Rows are points. A path goes straight from each point to the next, and from the last back to the first. The post is the endless flat space through its rows: a point in 2 columns, a line in 3, a plane in 4, and so on, so that a path can go around it. How many times does the path go around the post? Going back the other way cancels.

Post (1 x 2):
[[19  9]]
Path, 8 rows:
[[ -7  -4]
 [-11 -29]
 [-33  23]
 [ 25  69]
 [ 58  22]
 [ 41 -19]
 [  1 -41]
 [  1   7]]
Times around: 1

Post (5 x 6):
[[ -3  20  -1 -35 -52  34]
 [ 12  23  71  -2 -38 -38]
 [-39  -5 -69  48  45 -18]
 [ 19   4 -10 -20  34 -14]
 [-19  28  33  20 -39  55]]
Path:
[[ 39  26  30 -22 -14   1]
 [ 34  -6  30  19 -32 -15]
 [-21  -9  48  24 -16 -10]
 [-14   0   8 -10 -29  -9]
 [-23  28  37 -27  23 -11]
 [  3  34  31  -3 -32 -82]
 [ 39  28   5  20 -54 -34]
 [  8 -27  26  26 -33   4]
 [ -4 -33   3 -46 -45 -55]
 [-58  13  15   7  -6  11]
 [-21  41  -9   6 -21  10]]
Times around: 2

Post:
[[  8  10 -10 -19 -28   0 -16 -58 -32  -1 -33  13]
 [ 34  -4 -25  40   9  15 -29  27  48 -41 -51  19]
 [-15 -24  56 -47  46 -63  21  28 -11 -13  29 -35]
 [  7 -18  87   4  15  -7 -32  18  40  36 -40  18]
 [ 16 -13 -12  29  26 -16   1 -10  35  57   5 -47]
 [  4 -28  39 -91  42   6 -18   6  64  30 -36 -17]
 [  5   8 -29 -63 -27  31 -34  57 -51 -24 -12 -18]
 [ -5   6   6  10 -27  50 -38 -46  36 -40  59   3]
 [  0   6 -38  21 -26  12 -61 -62 -63 -26  14 -70]
 [-17 -10  43 -70  25  51  26 -73 -39  37 -41 -46]
 [  7  14  -2 -51 -61   0  17  17   2 -48 -80 -21]]
Path:
[[-10  39 -44 -31  11   3 -34  18 -36  23  10 -58]
 [-38   8   3 -44 -10 -13  -9 -11 -18  24 -37 -55]
 [-34  28 -22  -9 -10  36 -36 -21  11 -12 -22  -2]
 [-13  49  -4 -28  12  17  -5  11   2   8 -26  -6]
 [  8  17  21 -50 -39 -43 -22   6 -12  -3 -41 -56]
 [-15  28  15 -44   1  43 -28 -57 -11 -10 -41  -4]
 [-26   3  40 -30 -60   1  -7  29  18  20 -67  -6]
 [  0 -12 -18  -6 -30  21 -11 -32  18  -2 -26 -24]
 [ 49 -50  -8   3  -2 -41 -18   3  26 -19 -11 -29]
 [ 30  -6  18 -48 -11  10  14 -19 -20   2  21 -31]
 [  8  17  33 -56 -38  16 -10   7 -23 -29   8 -40]
 [ 18  -5  51 -23 -15 -14  29 -36   1  23 -21 -23]
 [  8  -4  14 -10 -19 -21  -2 -11  -9 -11  50   0]
 [ 64  25  36  12   3   9 -43  -5   3  54 -12   4]
 [ 16  30  45  -8  -4   8 -30   5 -21  14 -22  23]
 [-25  25  -8 -34  -4 -48 -14 -47 -24 -34 -21   2]
 [-39  38  45 -35  -9  40  16 -20  20  -6  36  -1]
 [ -2  31  16  -4   0  15  29   7 -15  15 -12   3]
 [-15  -1  -6 -24  -9 -23   0 -24  24   5  -7 -54]
 [-37 -12  35 -15 -71  -9  13  12 -14  -7 -36   6]
 [ 14 -11  17 -53 -69   8 -15   2 -24  -3 -88  20]
 [ 42  -5  28 -24 -58 -19  48 -45  -8 -17  -7 -15]
 [ 37  23 -21  20 -11 -30 -28 -26 -24 -19  22 -68]
 [ 22   7  14 -38 -34 -21 -10   6 -35  15 -14 -46]
 [ 28 -20 -18 -14 -29 -29  40 -25 -12  20 -61 -40]
 [ 29  -7 -13 -22 -66  -8 -23 -15  10 -12 -27   1]
 [ 46 -11  50 -17  18 -28   8  16   0  14 -18 -26]
 [ 18  36  34 -54 -10   9 -50 -39 -33  28  61  20]]
Times around: 2

Post (17 x 18):
[[  0  -8  -1  23  12 -16 -13  14   2 -13  61  14   3 -18   8  41 -19  23]
 [ 21   6 -28   8  52  19  55 -25  15 -60  25  32  13  41 -22  17 -27 -26]
 [ 34  47  53  73  12  39  14 -24  14 -27 -31  21  34   0  -7 -56  -2 -30]
 [ 51  -3  11  64 -31 -18  18 -33 -43  36 -63  55  12 -82 -37 -95  19 -30]
 [ 45  25  27  70  16  20  12 -37 -38  22 -47 -12   2 -80 -44 -42 -38 -26]
 [ 14  20 -15   9  27  34  42  14  39  -8  17 -20 -15   9 -36 -26 -21  45]
 [ 16 -16  -6 -54 -56  31 -14 -31 -18  10  24  53 -21 -54  37  63 -20  -9]
 [  4  17 -38 -20   9 -14 -40 -10  -8   6  42   3 -69 -30   9 -17  -3 -19]
 [  2  -9   5  -6 -20 -21  44   0  -2 -23  14  35 -66   7  62  36 -17 -36]
 [ 24  -4 -51  43  16 -15  42 -33  19 -87 -19 -39 -10   5 -22 -41  -5  26]
 [ -1   5  36  -5 -43 -22  -4 -34  -4  -9  42  20 -19  -8   1   0 -61 -17]
 [  8   7 -51  18  42  17  48 -73  17 -17 -18  26  -5  65  23   7 -21  23]
 [ 23   8 -53  22 -14  14  13   7   9 -23  62 -18  -1  -7  28   0 -74  -4]
 [  4   6   1  -6 -11 -43  25  15 -16  -9  51 -53  23 -11  28 -11   5 -36]
 [  9  -6   4 -32 -34 -29 -26  53 -46 -17  22  -5  -3   6  35  12 -41 -16]
 [ 30   1 -27 -41 -11 -39  -8  -2  45   3   7  14 -22 -25  25  33 -42 -10]
 [ 29 -16  -7  -4  88   2  38 -59  24 -36  12  22 -36 -12  27 -72 -28  17]]
Path:
[[ -4 -23 -11   3   5  -7  -4 -13  35   4  23   7 -37 -15  19   1  -7 -31]
 [-23   3  18   1 -24  -7  23  -6  13 -35  -5  15 -36  36  20 -25  -5  -5]
 [  5   1 -27  -5 -23 -52  28 -20   0 -33  24 -11   0 -13 -19  36 -55 -19]
 [ 35  60 -25  26  43   8  23   9 -14 -28  13  33 -29  -5 -22  10   4 -27]
 [ 43 -27  17   3  -1  16  55  -6 -21 -12  -9  36 -41 -50   7 -12   5   5]
 [ 38 -10  58  -8  14  37 -21  -1  -3 -11 -17  -5 -27  19  34 -10 -32 -19]
 [ 12 -33  -8 -23  54  -8  28  -7  27  -2   7  28   6   2 -16 -15  -7  10]
 [ 22 -38 -17 -18   4 -12  16  -5  -2 -17  11  12 -38  46  37  -4 -27 -24]
 [ 64  18  29  31  28 -21 -26 -39  12 -39  23   8 -23   5  -6  31 -95 -74]]
Times around: 1
